Each row is a point. To make a cloud, some directions were put in groups of two or more. Within a group, all points are equally far from the middle, so they leave a hole (a ring in 2 directions, a hollow ball in 3). The other directions are filled evenly. Then the cloud was stretched, turned, moved and blurred a little. How many holes are there, and how many directions does each take, smallest first?
In the rows, 128 means zero.

Cloud (13 x 2):
[[154 150]
 [134 103]
 [ 86 138]
 [ 88 135]
 [ 92 120]
 [132 181]
 [162 119]
 [133 109]
 [140 170]
 [119 154]
 [105 115]
 [175 148]
 [109  99]]
Holes: 0

Cloud (13 x 2):
[[ 74 118]
 [ 89 134]
 [ 95  91]
 [173 133]
 [112 106]
 [119 102]
 [139  87]
 [141 147]
 [ 84 113]
 [ 91 139]
 [148  96]
 [110 134]
 [125 138]]
Holes: 0

Cloud (22 x 3):
[[115 106  71]
 [161  86 133]
 [112  91 126]
 [ 78 131 102]
 [119  89 119]
 [142  97 103]
 [ 94 163 100]
 [179 133 152]
 [115 150 136]
 [117  90 119]
 [155 151 123]
 [148  94 113]
 [124 144 153]
 [136 162  88]
 [121 160 123]
 [170 103 126]
 [133 156 135]
 [142 141  73]
 [127 129 172]
 [ 96 149 120]
 [145 135  78]
 [169 138 134]]
Holes: 1 (2)

Cloud (20 x 3):
[[ 94 152 154]
 [132 172 172]
 [119 172 123]
 [112 162 114]
 [112  97 124]
 [112 125  93]
 [118  98  80]
 [ 67 149 144]
 [144  97 112]
 [126 126 152]
 [134 154 129]
 [ 96  94  80]
 [115 102 133]
 [134 118  95]
 [151 159 129]
 [ 78 154 120]
 [ 85 134 116]
 [112 139 154]
 [153 151 103]
 [133 161 173]]
Holes: 0

Cloud (29 x 4):
[[110 143  88 107]
 [114 169 156 109]
 [123 168  92  98]
 [136 164 163  95]
 [121 144 166  91]
 [154 143  73 149]
 [175 166  81 115]
 [112 107 148 137]
 [146 141 136 155]
 [117 136 162  89]
 [115 147  83 137]
 [147 129 143  82]
 [160 108 137 126]
 [100 114 152 115]
 [159 101 102 125]
 [161 188 117 105]
 [110 126 104  94]
 [116 153  87 139]
 [134 140 101  80]
 [114 147  83 133]
 [100 111 148 113]
 [137 130 147  80]
 [115 180 131 114]
 [137 128 138  78]
 [125 134 144 153]
 [120 112  82 134]
 [169 117  91 111]
 [164 105 121 117]
 [161 176 145 107]]
Holes: 2 (2, 2)

Cloud (28 x 4):
[[107  92 115 124]
 [121  82 155 143]
 [131 139 141 136]
 [ 88  80 143 140]
 [122  68 168 120]
 [131 116 171 137]
 [125 146 169 128]
 [137 141 165 102]
 [115  81 166  90]
 [159 101 127 151]
 [ 90 106 128 161]
 [122  98 146 127]
 [139 108 122  69]
 [102 161 147 125]
 [124 129  80 131]
 [139 122 141 134]
 [100 161 116 123]
 [113  99 123 119]
 [136  69 106 136]
 [ 99 113 126 155]
 [114  61 137 155]
 [128  74 154 109]
 [142 136 109  97]
 [126  78 150 128]
 [113  56 156 150]
 [154 110 125  80]
 [123 124  90 102]
 [123 125 117 172]]
Holes: 0

Cloud (48 x 6):
[[158 128 110 159  73 128]
 [156 125 105 108 108  73]
 [144 152  83 133 109 106]
 [114 144 161 147  96 129]
 [148 107  92 175  86 135]
 [135  99 123  96 114 107]
 [ 90 142 167 131  77 114]
 [188  94  85 111 112  85]
 [137  91 147 128  84 143]
 [117 157 146 140 146 130]
 [ 91  94 107 108 106  81]
 [158  71 117 162 183  92]
 [156 119 107 120 133  70]
 [153 150 122 122 137 150]
 [144 121 137 148 139 127]
 [159  87 102 129 151 143]
 [117 152 109 115  98  95]
 [113 129 131  79 149 140]
 [132 103 153  93 108 110]
 [124 132 156 132 155 124]
 [149 131 108 142  94  97]
 [137  82 129 118 108 121]
 [156 133 110 127 169  84]
 [113 150  92 142 111  95]
 [144 128  82 141 103 134]
 [132 148  76  75 115 128]
 [128 153 134 119  75 164]
 [142 166 183 129 136 124]
 [115 158  89  84 145 129]
 [169 134 140 161 101 139]
 [128 141 106  84 121 146]
 [145 151 122  73 110 151]
 [122 128  76 105  68 129]
 [179  96 102 109 104 154]
 [130 119 160 146 164 133]
 [109 143 150 123  88 165]
 [ 96 145 150 105  60 137]
 [113 140 154 101 110 128]
 [100 135 122 137 120  95]
 [133 139  96 140  88 182]
 [100 102 122 141  87 143]
 [ 99 156 106 135 112 140]
 [ 99 110 104  83 122 154]
 [177 139 104  94 137 109]
 [113  89 142 101  99 140]
 [117 131 100 173 117  95]
 [120  97 153 122 102 172]
 [131  89  86  95 124 118]]
Holes: 0

Cloud (46 x 6):
[[114 146 114 119  89 128]
 [ 97 153 119 140 159 100]
 [109 137 147  93 140 133]
 [101 101 167 139 137 152]
 [114  97 150 112 133  92]
 [ 97 105 167 131 136 124]
 [164 102 136 161 156 126]
 [111 124 175 121 117 148]
 [105 122 163 121 161 106]
 [102 138 170 116 158 123]
 [139  78  90 120 110 129]
 [ 91 153  96 155 126 153]
 [ 90 155 140 137 165 105]
 [ 97 103 146 163 169 145]
 [ 82 150  99 148 133 112]
 [114 115 131 113  97 101]
 [118 112 103 163 173 138]
 [147 127 128 144 116  92]
 [ 91 123 145 170 100 150]
 [103  76 119 133 144 146]
 [ 65 161 108 139 104 150]
 [ 95  88 137 166 164 129]
 [135 152 151 139 148 116]
 [122 132 135 179 110 139]
 [114  90 157 140 169  95]
 [ 94  73 136 163 141 103]
 [103 118  98 136 175 104]
 [ 66 129 121 117 142 138]
 [ 74 121 102 151 121 157]
 [108 181 139 133 148 134]
 [125  76 143 151 178 121]
 [ 64 158 156 161 133 127]
 [101 114 133 176 104 131]
 [ 97 146  91 154 122 145]
 [139 117 114 175 153 148]
 [ 67 178 146 157 122 131]
 [125 175 128 121 132 146]
 [ 63 134 116 129 122 164]
 [ 85  89 102 132 134 135]
 [ 67 151 144 140 153 107]
 [ 76 159 129 153 138 102]
 [113  92 107 141 102 160]
 [119  84 116 144 104 158]
 [101 136 130 186 124 165]
 [ 71 118 106 130 150 122]
 [131  73 152 135 144 126]]
Holes: 2 (2, 3)
